Rows are points. The window is the flat piece filled in between its corners: a triangle in 3 columns, a solid with four corners in 4, and so on. A path goes straight from each point to the next, and from the last back to the first. After which points does the path pass through the window?

Window:
[[  1   3  38   2]
 [ -4 -41  -7 -31]
 [-41  16 -50  56]
 [ 16  -2  19  33]]
Path:
(1): [-10 -14  38  50]
(2): [-50 -24   2  42]
(3): [ -9  11 -23  -3]
(4): [-11  32 -37  33]
(5): [-42 -16 -22  60]
(6): [  0 -28  51  11]
(7): [ 35 -10   0 -30]
(8): [31  6 -2 13]
Through the window after points: 4, 8

Window, 6 rows:
[[ 10  46 -16 -36   5  11]
 [ 31  13  18   2 -18 -37]
 [-60 -13  28  19  15  45]
 [ 18  30 -26  29  54   9]
 [ 14 -41  39 -69   7  49]
 [-21 -39   6  17 -23 -10]]
Path:
(1): [ -2 -30  24  21 -50  19]
(2): [-16 -11 -11 -17  41 -36]
(3): [ 19   2   1 -19  14 -21]
(4): [ 29  22   2  -3 -49   7]
(5): [ 34  10  39   3 -31  45]
(6): [-12 -20 -26 -33  79   1]
(7): [-33  -2  -6  13  22 -48]
(8): [-13 -10   8  24 -25  42]
(9): [ 73  13 -38  41  16  12]
(10): [-49  36   0   2  75   6]
(11): [-15 -15  14   5   9 -10]
(12): [  7 -19   4  21 -16  17]
Through the window after points: 1, 5, 9

Window:
[[ 53   3  13  14 -18   5 -16  28 -54]
 [ 15 -31  52 -52  24  32 -16  11 -10]
 [-10  14  55  53  -7  -5  48 -21  30]
 [ -6 -38 -59  11  -8  40 -33 -25  13]
 [-31  10 -12  35   0   5  30 -45 -32]
 [ 27 -70  21 -40  12 -23  18 -37 -12]
 [-23  43  27  17 -15 -36   5 -19 -34]
 [-44   1  38 -31 -13 -16  16  26 -49]
 [ -8  -3 -23  25  26  22 -42  35 -21]]
Path:
(1): [ 29 -57  47   8   4  18 -37  -3 -41]
(2): [ -6  30  -2 -21  -2   0  26  14  22]
(3): [  2  41  20 -21 -12 -42  57 -10 -10]
(4): [-19 -10  28  40  -9   9 -18 -27 -26]
(5): [-35 -34  69  -3   6   8 -39 -17 -24]
(6): [ 25  16   6 -18   4   7  42  16   0]
(7): [ 20  32 -20   4  33 -22  24  15 -11]
(8): [-34 -64  31  11 -38  33 -11 -63 -12]
Through the window after points: 5, 7

Window, 11 rows:
[[ -29    7   -6  -14   12   11   11   -2  -31   21   56]
 [   9   -4   73   11   75  -18    4   46   45  -38  -58]
 [  71  -15   18   17  -10   80  -16  -26   28  -10  -34]
 [   8   51  -43    7  -46   28   -9   29   -5   -1   46]
 [ -21   -4    4   27  -14  -38   24   -7   16   38   30]
 [ -29    0  -28  -26  -14   12  -15  -21   44   17   22]
 [  46    0   17  -15   93  -57   29    9   44  -34  -49]
 [  -6    1   47  -11   49  -37   28   32   -8    1 -100]
 [ -18   -5  -37   17   26   17   21   20   25   45   16]
 [ -41    8  -34   38   27  -13   -4  -27    6    0   10]
 [ -19  -38  -28    5   -8  -11   10   27   -6  -12   16]]
Path:
(1): [ 19  35 -45   0  19 -39 -65  14   5  25  28]
(2): [ 25   2 -44   7  20  11 -41  46   7  32  -1]
(3): [-12 -25   7   9   2   3  37  -9  15 -16   0]
(4): [-26  -6 -16  16  26  51  60  -8 -19 -24   7]
(5): [  3  18  -8  -6 -10 -26 -30  28  11  19  26]
(6): [-10  24   6 -12  39 -12 -75  10  15  31  23]
(7): [ -6 -12  -9  20   1   0  40   2  30 -12   9]
(8): [-32 -10   8  -4   7  26  39  -1 -11   6  28]
Through the window after points: 2, 4, 8

Window:
[[ 10 -12 -43 -20 -68   6  68  14  32 -30  22   1]
 [-10  -7 -13  12 -50 -45  65   2  13   5  46  -9]
 [ -9  31 -46  -9 -56   4  58   0 -20  11  29  22]
 [  9 -29 -20  16  21   2 -56   1 -22 -16  10   1]
 [ -6 -54  32 -29  27  39 -22  11 -27  41  -6   4]
 [ 19  46 -49 -23 -36 -40  38 -11  26 -11  -5 -36]
 [ 10 -46 -15  18 -19 -19  65 -22 -21  -4 -26  25]
 [-45 -18 -67 -38  59  11   8  17  -7  -8  10 -39]
 [ 26 -14 -13  70 -50 -26  53  33  26  26 -28  40]
 [ 27 -31   9  56  48  48 -16   8 -34   5  -6 -39]
 [-24 -14 -18 -28  59  35  -1 -34  21   2  27   5]
 [-27 -55 -32   6  22  42 -32 -32  -8  33  -4 -32]]
Path:
(1): [-33 -17  19  29 -29   0   4 -17 -14 -15 -19   1]
(2): [ 18 -17 -45 -27  11   8  39   8   4  29  35   7]
(3): [ 55  -6 -32  -1  -8  12  27  41  -5  28  21  10]
(4): [-49 -17   6  35 -14 -15  35 -34   8 -36 -21  -9]
(5): [-72 -31   0  44 -16  49  27 -38  13 -44   5 -15]
(6): [ 62  -2 -48 -31 -11 -51  50  33   2  55   7  10]
(7): [ 37 -26 -37   7   5  35  13   9   7   6  24 -23]
(8): [-49  -6  -1  -1 -44 -26  36   0 -11 -34 -16  19]
(9): [-11   7   6  -3  -3  17  -3   1   0 -13   2  -5]
(10): [ -1 -38 -45  -4   2 -15   8  -6  -6  12  14   4]
(11): [ 31  -5 -28 -15 -20  -9  48 -20  13  24  42   4]
(12): [-63 -15  -7  33 -47 -35  38  35  -5 -28  -3 -19]
Through the window after points: 1, 7, 11

Window, 14 rows:
[[ 14  25 -17 -14 -21 -10 -49  -1  44 -15 -36  51  40   8]
 [ 30   5  28 -14  37 -37  32  -6 -56 -24 -23   4  -8 -13]
 [-22  46  18 -18 -46  24 -51  22  -1 -11 -12  17  69  43]
 [-32  38 -33 -27 -20  20 -32  39  -2 -44 -31  36  15 -18]
 [-12  22  43  30   7   5  19 -15 -15  14 -23  12 -30 -16]
 [ 18  26 -58 -11 -37  48 -38  26  -5  16 -28 -10  44  16]
 [-30 -13  17  59  38 -37 -13   8 -24  40  66   9  48   2]
 [ 13   4  -5 -28 -64  36 -61  38  21  -1  32   0  34  -3]
 [ -2  28  20   4  36 -45  55  31  10  20   6 -16  13 -11]
 [-46   3  11   2  56 -37   5 -37   2  33  72  -9  10  33]
 [ 19   1  28  13  48   3  68  21 -22 -10  -3  46 -24  21]
 [ 12  11  28   8  66 -32   2  45 -19  10 -20  -5 -42  19]
 [-15 -21   0   3   2 -10   7  18  21 -52 -55  -6  12  18]
 [  7  23  42  43  95   4  11  -6  -7  15  67 -30  23 -10]]
Path:
(1): [  8  36 -13  44  33 -51  43  -1 -19  -5  23  -3 -25  37]
(2): [  2  -1  55 -37   1  49 -42  28  -5  -4 -40  14  51 -44]
(3): [ -8  -4  24 -11  23  11  25  21 -11  60 -16 -15  45  -4]
(4): [ 11  47 -10  26  30 -54  -3  27   8 -77  17  33 -52  18]
(5): [ 14  21   7  18   9 -23   8   3   9  -4  21  -1  21  19]
(6): [-48   5   8 -44  25  24 -13  42 -12  23  -6  -3   8 -36]
(7): [-21   4  33  -7  23   6  12   3   3   7  -6   4  12   1]
(8): [ 26  44  -7  50  15 -65  -7  27  -8 -21  25  15   0   9]
(9): [-28  60  -4  18 -28 -74  40  11 -63 -25  29   3 -22   6]
(10): [  6   7  15  -7  37   2  13  25  16   5 -15   7  20  -6]
(11): [-11 -33  38   8  72  12  16  26   0  46 -30  13  29 -10]
(12): [ 26  39 -10   6   0 -19  21   3 -18 -38  23  11 -25  15]
Through the window after points: 3, 5, 9
